Each row is a point. Each copy is the shape, with its points in the same order, turned, moved and blurred by noise. Is it also mirrored, or only turned?

Shape, 7 rows:
[[ 33   9  22]
 [ 35 -36  -7]
 [-40 -52 -52]
 [-13  18  38]
 [ 22 -23  32]
 [ 44  21 -17]
 [-39  37  33]]
Copy 1:
[[-38  21   3]
 [-24 -28 -18]
 [ 56 -46  12]
 [-23  34  50]
 [-41  -9  24]
 [-21  30 -29]
 [ -2  46  64]]
Copy 1 is: mirrored
Copy 2:
[[-19   3 -41]
 [-14 -50 -27]
 [-10 -55  64]
 [-35  26   1]
 [-42 -21 -31]
 [ 24  -1 -39]
 [-32  53  16]]
Copy 2 is: mirrored

Shape (10 x 4):
[[ 22   3  -8  -8]
 [-17   2  -3  -9]
 [-15  -4  11 -10]
 [ 14   3  -7   2]
 [ -5 -12  11   1]
 [-13  -3   5  -4]
 [ 24 -27 -12  -8]
 [-11  -7 -25  24]
 [-14   0   9 117]
 [-11 -21  -1 -10]]
Copy 1, 10 rows:
[[  3  10  -4   2]
 [-35   6   3  10]
 [-35   4  15   5]
 [ -2   1  -5  12]
 [-23  -9  16   6]
 [-31   0   8  11]
 [  7 -24   1  -5]
 [-18 -13 -15  42]
 [  4  -3  37 121]
 [-28 -19   6   2]]
Copy 1 is: only turned
Copy 2 (10 x 4):
[[ -3   5 -14  13]
 [ 14  -6  -5 -20]
 [  6  -6   7 -15]
 [  8   4 -17   8]
 [ 14  -7   4   5]
 [ 15  -4   3 -11]
 [ -1 -18 -18  27]
 [ 44  -4 -25   5]
 [115  37  10  38]
 [ 11 -23   0  -7]]
Copy 2 is: mirrored

Shape:
[[ 10 -50   9  33  43 -22 -46  -6]
 [-41  -7 -28  -1   5 -26 -49 -29]
 [-40 -28  34  34  40 -18  -3 -54]
 [ 53  46 -13 -71 -35  38  24   8]
 [ 59  26   8 -35 -47  61   9 -32]
 [-17   8 -32  11  40  24  -3   9]
 [  2 -11 -31  23 -24  -4  16   0]
 [ 33  48  31  -9 -59  56  -5  16]
 [-21 -53 -10  -1   5  -8   4   8]
 [-45 -65 -25  -5  16  32 -22  14]
 [ 41  40  61 -47 -42  26  20  26]]
Copy 1:
[[ -6 -54  21  45  33 -27 -43 -18]
 [-64  -5 -11  30   6 -35 -14 -27]
 [-29 -33  44  58  39  -1  25 -50]
 [ 36  12 -45 -70 -55  11  34   2]
 [ 60   9 -24 -20 -66  18  26 -39]
 [ -9 -14 -35  25  31  29  -4   7]
 [  2  -9 -28  46 -14 -27  26   9]
 [ 42  34   7 -16 -76  28   4   8]
 [-27 -57   4  37  -5 -21  18  14]
 [-44 -72 -24  44 -15  19 -14  19]
 [ 40  17  35 -59 -60  15  28  16]]
Copy 1 is: only turned
Copy 2:
[[ -5 -70  17  41  53 -10 -39   0]
 [-46 -30 -15  27  13  11 -47 -44]
 [-41 -42  32  34  81   1   5 -46]
 [ 53  39   1 -73 -27   4 -13   9]
 [ 73  11  24 -48 -18  38   3 -27]
 [-13   0 -18  16  55  28 -16  19]
 [ -1  -9  -8  26  -5 -10  16   0]
 [ 51  43  65  -8 -22  41 -11   6]
 [-38 -44   8   9   6 -10   3   9]
 [-45 -67  -1  12  10  41  -6  33]
 [ 39  37  85 -50 -14  -1 -11   5]]
Copy 2 is: only turned

Shape:
[[-17  -5  -4  14   6 -26 -20  -8 -22]
 [ 90  22 -35  32  57  50  80  -5   9]
 [ 47  33 -21  22  -3 -18 -17 -62   0]
 [-28  19  47  32  -1  48   8   5 -18]
 [-45 -92 -34 -20  -4  -4 -18 -23 -38]
 [-43  23 -27  31  64   2 -14 -10   0]
 [ 61   7 -18  10  -2  13  39   3 -46]
 [-24 -33 -19  23  19 -32  26   3   6]
 [-19  22  -1   0  17 -14  35   4  -1]
 [ 18  -4 113 -30  28 -13 -15  -5   3]
 [-24   7 -25  -5  -4 -24  11 -41   5]
 [-42  24 -28  -8  50 -14  -2 -31 -28]
 [-44 -23  41   1  40  21  -6 -62 -81]
 [-36  24 -33 -92  -4 -14   4  -7 -15]]
Copy 1 (14 x 9):
[[  5   8 -11  18  17 -21 -35  -4 -34]
 [ 95   7   8  96  -8  59  17  31  52]
 [ 56  58 -18  22   4  -5 -37 -34  31]
 [-23  47  12  20  -3  36  27  12 -36]
 [ -5 -80 -35 -31  -7 -15 -22 -22 -39]
 [-23  10  14  51  51  22 -60   1  11]
 [ 83   4  12  50 -29   5   8  -4  -7]
 [ -7 -23 -19  45   2 -34 -20  16   2]
 [-10   2  31  39  -2  -9 -16  15  14]
 [ 27  47  31 -47  64 -30  58  32 -15]
 [ -6  12   8  12  -9 -29 -39 -22  22]
 [ -7  -7  38  38  29   4 -69 -23  -1]
 [ -4 -11  35  -1  49   9  17 -71 -66]
 [  6 -20  64 -34 -29 -11 -65   5  20]]
Copy 1 is: mirrored
Copy 2, 14 rows:
[[-17 -11 -18  31  18 -25 -17   9 -22]
 [ 38  30 -83 -48  57  42  77  39  41]
 [-32  45 -60   0   4 -39   6  51  -1]
 [  1  11  33  21   5  36  39  21 -29]
 [-59 -88 -11  -8 -12 -16 -12 -26 -15]
 [-48  23  -7  28  73  19  -5   4  -3]
 [ 35   1 -77 -25   8  13  34  20 -27]
 [ -5 -32 -20  23  38 -24   9 -14  22]
 [ 11  17  -2   4  39 -14  11 -13   5]
 [ 38  -1  62 -33  28 -40 -11  79 -35]
 [-34  17 -17   2   8 -40  -2 -12  17]
 [-50  19  -9 -13  54 -13  -5 -24 -25]
 [-59 -26  29 -25  26 -20  47  11 -85]
 [-14  23  -1 -60  -1 -11 -58 -51 -10]]
Copy 2 is: mirrored
Copy 3:
[[-26 -16 -20   9   7 -21  -2  12  -8]
 [ 93  36 -69  53  57  37  81 -11  10]
 [ 20  34 -39  24   2 -32  -9 -42  -1]
 [-29  16  26  53  18  40  20  26 -22]
 [-41 -97 -21 -24 -30  17  28 -11  -8]
 [-56   9 -49   5  51  19  12  11  36]
 [ 55   0 -45  30  15   3  31   8 -48]
 [-21 -36 -33  11   6 -24  49  16  19]
 [-15  26 -14   6  18 -13  56  24   4]
 [ 28  -9  98   4  50 -16  -8   6  -2]
 [-31   9 -27 -10 -11 -21  40 -18   2]
 [-49  12 -34 -30  49   4  21 -10  -4]
 [-59 -39  19  -1  55  35  14 -37 -55]
 [-17  25   0 -88 -24   3  32  18 -21]]
Copy 3 is: only turned

Shape:
[[ 37 -39 -41   9 -82   4 -14 -20 -39  16 -22]
 [ 22   1  -5  15 -63   3 -17 -19  -4  -9 -68]
 [-37  -8  42  35 -59  17  56 -26 -13  53  -2]
 [ -1   3  27 -14 -16  34 -48  16  47  45  -8]
 [ 15   1  24  57 -58 -39  37 -20  13  58 -12]
 [ -4  -9  49   7 -15 -19  -1 -17 -10  62 -28]
 [-14 -20  -7  13 -28  -3 -40 -68  22  14 -23]
 [ -3 -16  58  -3 -39 -36  32 -13   9  30  -1]
 [ 29  21 -27 -34  61  47  -3   9  51   9  -9]
 [  1 -56  36  -4  25  27  -6  11  76  19 -16]
 [ 17  57   5 -42   9  19  28  15  39 -35  77]
 [  6  -9  23  36  22  32 -37  18  30  -5 -17]
 [-23  43 -61 -35  -6  -7  17  48  30 -27  26]
 [-17  42 -12 -32   3 -18  47  26 -28 -29  50]
 [-13  65 -10 -59 -11   7  69  30  17 -40  27]]
Copy 1:
[[ 50 -60 -22 -21 -22 -41 -28  -4 -32  -3 -42]
 [ 25 -20 -19   1   6  -7 -22 -49 -28  -1 -70]
 [-10 -36 -20  31 -23   1  36 -14 -56  80  -5]
 [-14  -1  50  -3 -28   1 -22 -41  38  39 -19]
 [ 52 -31  -5  56 -11 -19  33 -38 -37  63 -16]
 [ 16 -22  28  16  26  -6  -5 -22 -28  70   1]
 [ 18 -15 -20 -27  -5 -16 -22 -85 -13  20  13]
 [  8 -12  36  23   7 -23  40 -27 -47  47   2]
 [ 17  30  18 -58   7  34  30 -14  82  24 -29]
 [-37 -24  39  -3  23  -6  29 -49  68  29   5]
 [ 15  61  47 -39 -56  34  78   8  15  -5  -3]
 [ -8  -8  13  12   8  39  -7 -31  49  -2  -4]
 [ 11  85  -8 -21 -37 -26  35  24  34 -10 -26]
 [ 21  70   7 -25 -21   3  57  55 -29   0   8]
 [  2  83  16 -35 -27   4  85  30 -23   5 -44]]
Copy 1 is: only turned
Copy 2:
[[ 22  11 -30  11 -80  36 -41  19  -1 -33 -12]
 [ 34  38  39  16 -47  11 -34  13  33 -39 -26]
 [  3  25  38  -4 -51  39  34  22  15  74   5]
 [-25  51   0 -23  29  12 -17  51  52  -2  12]
 [ 57   9  49  -4 -65   1   7  35  33  41  31]
 [ -9  17  39 -23 -22 -12 -31  22  37  56 -16]
 [-17  34 -12  23 -40  -6 -35 -18  71   8   9]
 [  9  -8  34 -42 -39   1  22   3  26  36   0]
 [ 14  31 -22  24 109  19 -24   3  27  -4  -5]
 [-31 -28   2  12  43   3  15  31  74  11   7]
 [ 28  42 -26 -50  76  28  31 -34 -20  -3  44]
 [-31   8  27  24  40   4 -23  26  37 -14  40]
 [ 36  65 -40  -3  48 -29  31   5 -36 -26   6]
 [ 34  32 -13 -29  30  -5  24 -41 -75  17  10]
 [ 53  58   2 -31  53  16  62 -31 -46  -4 -17]]
Copy 2 is: only turned

Shape (18 x 12):
[[-33   4 -38 -13 -22  60  28  38 -40 -13  42 -61]
 [ 14  61  33 -27  42 -41 -63  45 -17 -27 -25 -22]
 [ -6  40  19 -16 -32  21 -33 -25 -12   4 -34   3]
 [-18  55   9  24   4   8 -32  11  60  55   9   7]
 [-27 -30 -24 -20  58 -10   2 -17  62  53  16 -44]
 [ 19  48  30 -35  41 -23  18   4  19  17  32 -19]
 [ -8 -23  -3 -14 -44   8  11  53  -9 -27  39  36]
 [-43  60  36  33  21 -31  30  11  -9  -1  -9  21]
 [-28  -5  43  10 -12  24   3  24 -28 -32  41 -17]
 [ 33  72  25  30 -39 -49 -37 -25   1 -40 -30 -21]
 [ 19  28 -10  40  21 -22 -10 -55   9 -40   6 -27]
 [ 65  71 -16   3 -38 -38 -55   2 -34  16 -35  -9]
 [ -1   6 -32 -51  23  -5 -59  -5  64 -16  -1  26]
 [ 38 -13 -12 -30 -22 -44 -21 -20  53  62 -19   8]
 [ 15 -14  45  51  27  16  -5  25 -29 -25  14  10]
 [ 51   2 -62 -45 -18 -45 -19 -23   2   1  44  33]
 [-39  11 -52   9 -27  35  36 -47  68 -23  -2 -11]
 [ 23  -4 -31  10 -33 -48 -37 -57  -7  26  22 -22]]
Copy 1 (18 x 12):
[[-31 -33  27 -26 -90  11 -16  -2   2 -50 -12 -33]
 [ 18  57  50 -42  29 -61 -58  28 -45  -6   9  11]
 [  4  62  22 -24  -7  43 -21 -13  -8  17 -17  12]
 [-24  60  31  -9  -2 -11 -35  -3  84   8  35  29]
 [-62   0 -18 -24  43 -29 -44 -20  82 -17 -23 -42]
 [ -9  30  42 -25  24 -65  -1 -42  19 -22  -2  -6]
 [ -4 -29  -1 -44 -32   8  49  26   7  -9  25  21]
 [-56  47  33  28  11 -27  -4  -6 -14 -24  18  58]
 [-21 -21  55  -1 -18  16  17  12 -19 -24  16 -12]
 [ 20 116  15  18 -10 -13  -5  10 -38  23  27 -16]
 [  3  57 -18  41  13  -5 -23 -21 -13 -20  33 -40]
 [ 42  88  -2 -16 -43 -40 -39  -7 -24  62   1   8]
 [ 12  35 -35 -83  46   1 -34  -5  37 -19  31  -1]
 [ -8  51 -38 -43  24 -28   5 -13  59  62 -23  -8]
 [ 19 -19  31  42  10  -6  -5  35  -9 -15  10  15]
 [ 21  12 -66 -58 -10 -35  11 -54   0  29  36 -10]
 [-46  56 -48 -10 -23  51   8 -19  51 -65   6 -31]
 [-17  35 -34  -1  -7  -9 -14 -37   6  64  24 -48]]
Copy 1 is: mirrored
Copy 2, 18 rows:
[[-41 -45 -74  29 -64 -26  31  -7   2  13  36 -42]
 [  8   1   6 -24  37 -47 -77   7  15 -36  68 -42]
 [-15   4  -7 -17 -33  12 -63 -30  -3 -10   8  17]
 [-32  42 -11   7  21  46 -31   3  51  34  32  -8]
 [-49 -42 -22 -36  62  38  20 -25  65  49  11 -53]
 [-11   1 -32 -38  32 -38  -7 -26  58  22  45  -5]
 [-14 -26 -16   3 -40   1  39  49  16 -34  24  31]
 [-43  23  30  25  22 -50 -13 -13   1  22  20  13]
 [-29 -50   4  18 -37 -20  13   4   8   7  71  14]
 [ 29  26  49   2 -31 -24 -51 -64  31 -34  27 -19]
 [  4  -1  18   1  20  -3  14 -96   7 -16  38 -36]
 [ 69  44  -3 -29 -29  -7 -71 -24   5 -17  -1 -36]
 [-30   0 -22 -50  45  61  -4 -14  41 -60  24 -21]
 [ 27   2   0 -66  14  57 -17  -9  73  13 -30 -10]
 [ 22 -46  17  44  12  -6   1  -5   0  12  60  25]
 [ 37  27 -32 -80  -4  31  45 -18  23 -36   6 -15]
 [-71  -3 -23  24 -18  44  42 -75  50 -16 -26 -21]
 [ 33   7  22 -57 -27  47  17 -49  11  20  12 -44]]
Copy 2 is: mirrored
Copy 3, 18 rows:
[[-37  24 -38   9  -1   0  51  51  30  -1  24 -94]
 [ 22  64  17 -26  82   9 -46   7 -16 -13 -17  -5]
 [-27  47  27 -11 -32  25 -22  -7   4  -7 -20 -10]
 [-25  46  39 -34   6   8 -15  33  79  42 -10  32]
 [-16 -27  25 -50  31 -62  31  -2  68  63 -29 -19]
 [ 40  33  38 -38  41  -1  16 -13  35  30  30 -10]
 [-40 -19  10  -5   0   0   9  49  25 -57  60 -15]
 [-32  59  66  36  44   6  22   6  22  13  22  20]
 [-14   3  35  33  22  17  -3  38  31 -19  31 -60]
 [ 19  85   8  39  -1   2 -47 -39  36 -38 -21  23]
 [  2  25  -7  37  33   0  -4 -60  63   1 -16  -1]
 [ 22  81 -39  -5 -20   7 -50  -9 -14  -4  -6  42]
 [-38  -1  12 -91  32  -7 -28 -30  50 -25 -11   4]
 [ 10  -7  18 -59 -35 -54 -17 -14  30  14 -10  51]
 [ -3 -25  22  54  45  40  -6  26  20  -3   4  -4]
 [ -7  -4 -50 -50  -8 -28 -17 -51  26 -16  65  23]
 [-64  14   9 -12 -28 -13  59 -34 101 -19 -23 -21]
 [ -6  10 -26  12 -30 -51 -43 -44  41  26  14   5]]
Copy 3 is: only turned
Copy 4, 18 rows:
[[-18 -22 -41 -49 -26  66  15  54 -62 -38  29 -41]
 [ -6  85   3 -17  64 -41  -7  -6 -38 -28  -1 -10]
 [-12  51 -20  20   7  37 -28  13   3  14 -28 -11]
 [-42  17  28 -42  39  50 -18 -52  21  24   4 -19]
 [-64 -84  20 -33  46 -17 -17   5   7  23   6 -31]
 [-27  13  17   4  53 -12  15  -4 -25  24  59 -28]
 [ -2  -6  -9 -19 -32  40   0   8 -25 -47  45  60]
 [-69  46  -3  11  -2  13  56 -41  -5  -9   1  -9]
 [-19   1   1  14 -10  47  15   4 -57 -56  11  -5]
 [ 47  70  -4  23  -5 -15  19 -41  11  -1 -31 -32]
 [ 17 -12 -40  27  15 -13  21 -50  -2  -7 -22 -43]
 [ 51  79 -19 -30   7 -12  -6 -13 -20  57 -29  -6]
 [-13  -9 -27 -24  44 -18 -73 -16  38 -15  29  13]
 [  5 -21  33 -21  16 -16 -34  -4  33  72   1  24]
 [-16  -5  -2  16  39  36  33 -29 -59 -44 -21  37]
 [ 33 -16 -47 -16 -15 -32 -39 -26 -17  45  58  27]
 [-22 -46 -45 -10 -26  48   3  -2  71 -13  13 -43]
 [ 28 -28 -11  -5 -30 -14 -27 -31 -25  51 -30 -21]]
Copy 4 is: mirrored

Shape (15 x 12):
[[ -33   19  -60   18   -4  -23   -6   43   28  -16 -102  -27]
 [ -32   11  -55    0  -51   10   -2   21   32    2   20   24]
 [   5    6  -24  -25   10  -30   29   32   -9   59    7   47]
 [ -48   -3  -26    3   11   49   -3  -20   53   17   26  -10]
 [  -4  -74  -17   67   -3   -3   61  -10   20  -83  -18    5]
 [ -49   -9  -16   14   17  -29  -38  -38   -4   -2  -24  -16]
 [  -1   17  -31  -20   23   58  -19  -60  -12  -22  -39   36]
 [  -2  -39   82   15   28  -47  -62  -35   26  -41  -65  -28]
 [  -7   26   33   26  -21    5  -64    5   32    9   18  -45]
 [ -16   52   33   -5   18  -55   44   30  -21  -33  -39  -36]
 [ -25  -33  -27   17   38    2  -64  -15   65   -7   -3    9]
 [ -20    1  -21  -27    2   61  -24   62  -36   19    1  -38]
 [ -28   19  -53  -31    9   -9    1   32    1  -39   22  -25]
 [ -15   38   -4   47   17   -7   17   36   -1   -6  -21   21]
 [ -34  -13   14    2   -1   54  -20   15   -1  -15  -23   54]]
Copy 1, 15 rows:
[[-38 -25   3  32 -24 -31 -51  51  49  29 -90 -48]
 [-42  22   3 -23  14  12 -20  36  51  24  16 -22]
 [  1  24 -58 -11 -25  31  42  38  18  54 -33  10]
 [-58   9  27  31  38  47  24  19  31  -9   8 -39]
 [ 33 -49  75  -7  15 -32  22  41  63 -43 -25  37]
 [-53 -50  -7  45  32  -6   4 -13  13  25 -29   5]
 [-21 -46  14 -36  35  61   8 -28  -2  -9 -57 -38]
 [-48 -65 -12  65 -30 -22  -8 -55   3 -66 -58  60]
 [-44  21 -16  59   5   4 -40 -21  -9 -33  23  -5]
 [ -6  33  -3  27  -9 -70  12   6 -28  11 -94   7]
 [-66 -41 -21  36  36  44  -6  22  51 -38 -18   6]
 [-18 -12 -49  11  -5  -9   8  31 -20  -7   7 -98]
 [-30  15 -33 -12  53 -38   7  32  25   2 -33 -36]
 [ -5  15   7  15  -1  11 -17  61 -17  12 -52  10]
 [-44 -37  10 -30 -22  37   7  34 -16 -27 -14 -10]]
Copy 1 is: mirrored
Copy 2, 15 rows:
[[ -54  -40  -42    8    4   36  -61   12  -47   37  -28  -68]
 [ -17  -22  -49   19  -13   21  -22    5   25   11   47   13]
 [ -33   25   25  -43  -18   15  -21   30   -6    7   69   -7]
 [ -19  -27   -2   15   42    8   17  -17   53   14    0   10]
 [  39  -76   23   72  -24  -47   11    0  -42    8   14  -58]
 [ -55   -3  -19    7   18  -59  -12   14   -8   27  -30   -8]
 [ -17  -26  -11  -25   30  -12   10  -40  -54  -18  -20   49]
 [ -13   -2   33   16  -16  -83  -57   35  -12  -17 -113  -24]
 [  10   44  -43   14    2  -13  -25   21   54    8  -57   -5]
 [ -37   20  -23  -25  -34  -13    4   26  -30  -40  -26 -102]
 [ -15  -26    9   34   62  -26  -49   26   19   13  -20   21]
 [   7  -12  -44  -54   -1   46   36   56    9   39  -25    6]
 [ -17  -38  -65  -23   21   -6    4   41    6  -16   23  -35]
 [ -15   30   -6   26   -2   24   -1   18  -38   -7    6  -44]
 [ -13  -21   13   22  -17   26   15   24  -24  -12  -20   45]]
Copy 2 is: mirrored

Shape:
[[  5  21  61 -26 -39 -46   1  44 -14  -8  14  -8]
 [ 18  15 -22 -28 -29  15 -32  53  49 -13 -53 -37]
 [ 37  43 -16 -25  -4  -4  56 -16  13 -13 -39 -26]
 [ -6  19  38 -20 -15   8  50  29 -10  -9 -41 -63]
 [-48  29 -22  17 -18   9  63  16  31  -7 -28 -14]
 [  8 -25   1   5   7 -28 -25   4   8  -6 -61 -27]
 [ 17   9 -19  51  29 -44 -29  31 -11   5  27  19]
 [-51  -3 -21  63  53   3  52   0 -13  15  10 -57]
 [ 31  35  20  -9 -30  18  26  22  -8   1 -63 -22]
 [-45  54 -18  14  48  18   7 -41 -37  19   4  -2]
 [ 24  19 -23  10 -47  -5  47  -6 -45  23  13 -27]
 [-12   1  27 -31  35  -1   7  40 -29 -44   5 -66]
 [-20 -20  21  22 -18 -24 -29  41 -53 -71  -8 -77]
 [  9  -6  63  54 -12 -22  17 -33  37   2  20  -5]
 [-46 -40   1 -36  30  19 -11 -46  47  -3  40  20]
 [-19 -49  28  53  56 -10  27  54  12 -67  20  23]
 [ -6  -5  39  36  56  34  26 -34 -49  23   3 -23]
 [ 52  53  33   4 -41 -21 -37  55  37 -26   7  22]]
Copy 1 (18 x 12):
[[   1   59  -43  -28    5  -34   28   14  -45   -1  -11  -44]
 [ -27  -27   -4   -7  -36  -19  -61   22  -37  -28    6  -72]
 [  25  -36  -20    5  -44   -4   17  -32   -7   32    4  -67]
 [   4   25    7   -5  -31  -45   -5  -26  -27   42   -7  -85]
 [  18   26   -2   48  -71  -15  -28  -46  -21   21   -1  -27]
 [ -53  -10    7    8   -5   -4  -17   15    2   27  -35  -29]
 [  18   10  -41    7   11   -2  -29   44  -15   35  -12   51]
 [  45   22   17   66  -21  -58  -41  -17   27   78  -13   13]
 [  -1   -4   10  -27  -35   -6   -9  -15  -39   43   18  -69]
 [  48   -1   10   -3    7  -17  -26  -73   21   38  -12   25]
 [  36   -1   10  -18  -56  -47   40    4  -10   40   11    3]
 [  28   12   -5   11   34  -78  -19   -9  -32   24  -40  -58]
 [ -40    9    1   16   28 -108  -13   10  -70   38  -31  -18]
 [ -19   51  -19   39   13   -4   36    4   22   30   49   -5]
 [  26   19   27   55   34    4    4  -22   43  -63  -20    2]
 [  28   47   -8  103   50    0  -24   32  -52   40  -20   -8]
 [  38   23   49   13   44  -21    3  -21   25   75    6   -5]
 [  -9   17  -75  -27    8    5  -13   36  -62  -18   44  -29]]
Copy 1 is: mirrored
Copy 2 (18 x 12):
[[-50   5  64  30 -22  22 -28  24  43 -17 -38  -5]
 [ 12  15  43 -19 -44 -20 -40   0  -4 -51  23 -55]
 [ -7  -6  54 -48 -32 -51  29  24 -23   4 -14  -6]
 [-14   2  78 -12 -54  14  12  63   3  15 -13 -41]
 [-49   0  -8 -31 -58  -9  36  35 -23  -1  -1 -43]
 [  9  68  47 -11  -3   4  17  -2  21 -18  26 -39]
 [-30  29 -11  31  32  33   3  11 -19 -25  22  33]
 [-29  34 -11  11   2  17  59  84 -34  40  37 -37]
 [ -2   2  69 -40 -52  18 -17  20 -15   3   6  -7]
 [-26 -20 -17 -56  55  15  22  71 -10  28  -6 -23]
 [-15  30  14  -8 -31 -16 -26  50 -24  42 -43  19]
 [ 16  -6  65  44  -3  26  23  55   0  -9 -18 -60]
 [ 44  53  41  42 -23  71  19  59   8 -22 -39 -50]
 [-24  30  -5  10 -23   6  39  33  87  23  12  24]
 [-17  -2 -43  15  35 -40  18  -2  61  31  -4 -74]
 [-15  -5  -4  74 -31  65  77 -11   6   8  27 -23]
 [ 12  -8   8  -9  21  35  27  64  17  88  19  -3]
 [-11 -27  18   8 -38  14 -40 -13  36 -76  -3  40]]
Copy 2 is: mirrored
